Each row of a before or after table is a point. The points were changed in one or more steps. Then noise was added and the rows were shuffled. The steps act on how far a point lies along the listed directions, d1 being the first. What was done? A step turns or swaps two directions, mirrors them in a line or flattens them onto one, adds a multiple of one to another, or multiplies one. Angles are multiples of 10 degrees, from the lower direction toward the higher: turns from -170 to 170, lines from 10 to 170 but not 90. Use the fewest steps. Two steps may share a direction if one is a turn and the other turns, adds or multiplies; they go together, in the order done. Otherwise the lowest direction goes first.

Directions:
(1): [ 60  -4 -23]
(2): [-23   5 -60]
Before (8 x 3):
[[ 60  -4  -5]
 [-43  16 -13]
 [-30  23  37]
 [ 41   6   1]
 [-16  -2   4]
 [ 43   4 -10]
 [ -8 -11 -29]
 [-39  10 -51]]
After, 8 rows:
[[  3   7 -17]
 [  3  13  -5]
 [ -6  20  38]
 [  7   5 -43]
 [ -2  -4   5]
 [  3   0 -15]
 [  2 -13 -26]
 [  1   9  -6]]
Steps: flatten d1 and d2 onto the line at 60 degrees

Directions:
(1): [ 21   1  49 -22  19 -35   1 -52]
(2): [-14 -55 -43   8  34 -24  17 -22]
(3): [ 60 -11 -27  17 -30  23 -15 -35]
Before (11 x 8):
[[ -1  10 -13   3 -16  19  -6   9]
 [ 11  18   3   4 -21  17 -10  13]
 [  7  -4 -21  17   0  14   2  17]
 [ 17  -3  -9   3 -19  10  -3   9]
 [ 15   0  -2   4 -12  14 -18 -12]
 [-26 -21   5  -5  26 -14   5   2]
 [ 10   1  -5   4  -6   9  -5  -4]
 [ -1  20  -2   8 -24  15 -15  23]
 [-47  -3  -3  -5  31 -17  18  30]
 [ -8   2  -3   9   2   8   1   2]
 [-39  25  16   0   6  11   4  41]]
After (11 x 8):
[[ 19  19  13   1 -20  12 -14   1]
 [  4  14  -4   0 -18  18  -8   7]
 [-45  35  35  -6  13   1   3  37]
 [ 26   0  -4   2 -22  11  -4   7]
 [ -9   5  -2   9   2   9   0   3]
 [  6  24  14   2 -24  11 -16  13]
 [ 23  -2  -1   4 -13  13 -16 -18]
 [-61   7   1  -8  32 -15  18  48]
 [-36 -20  -1  -3  28 -11   8  15]
 [ 14   0  -7   4  -5   9  -7  -6]
 [ 11   7 -15  14  -8  21   1  19]]
Steps: turn d1 and d2 by 30 degrees; multiply d3 by 1.3

Directions:
(1): [-28  -8 -35  21  -5   0 -27  21 -25 -31  40]
(2): [ -9 -25 -12   5 -19 -56  -7  19  18 -12 -40]
(3): [ -4  27  23 -13  25  12 -44  43 -11  -2 -29]
(4): [ 45 -14 -35  11   7  30  10   4 -19 -28 -34]
(5): [ -7 -13  -2  -6 -19  38 -30  -9  60 -18  -1]
Before (13 x 11):
[[-10 -32 -45  29 -32  -8 -11  -5  -4 -37  21]
 [  5 -16 -25  11 -10  46  -7   1  -9 -17  13]
 [ 14 -14 -12   3 -18 -23  24 -17   8   9 -17]
 [ -8 -16 -14   8  -9 -33  15  19   1  -3  -5]
 [ 15  12   2  -2  15 -23  17  17 -38   5 -10]
 [ -1  22   4  -2  28  33  -5  17 -25  -5   9]
 [  9   5   6 -13  12  -5   3  -2 -15   3 -14]
 [ 43  30   6  -9  40  60  19  10 -28  -9   2]
 [ -5  22  23 -21  16  -1 -20  10 -20  30 -11]
 [ 11  25  -2  -5  32  29 -19  24 -30   5  -8]
 [  5  26   9  -6  25  37 -20  21 -45  10  15]
 [ -8 -10   2   9  -8 -33  23 -15  -3  15   4]
 [  1 -32 -47  22 -14  14 -17   7  14 -37  -6]]
After:
[[  8 -18 -20  15  -6 -17  24 -11  -9  -2  -6]
 [ 24  -9 -19   6 -14   6  29 -27  -2   7   1]
 [  0   9  17 -20   6 -18 -11  10  -1  29 -36]
 [ -6  -3 -27  19   5  52 -25   4 -15 -24  38]
 [-32  23  27 -14  18  -5 -15  20  -1   9   8]
 [ 14 -12 -26  11   4   6  16  18 -18 -13  -3]
 [-13 -10 -46  28 -14  28 -29   8 -27 -45  41]
 [  7   4  12 -16  12  -3   5 -12  -7   6  -5]
 [ 14  14   7  -9  13  -8  14  10 -29   6   0]
 [-14  31  24 -13  26   7 -22  21  -7  30   1]
 [-29  -1   2   2  -4  31 -24   8  -5   0  39]
 [-30  26  34 -16  10 -11 -37  27 -13  25  12]
 [-17  40  56 -25  25  -1  10   2  12  33  39]]
Steps: multiply d1 by 1.3; turn d1 and d3 by 20 degrees; turn d2 and d4 by 90 degrees; multiply d5 by 0.7
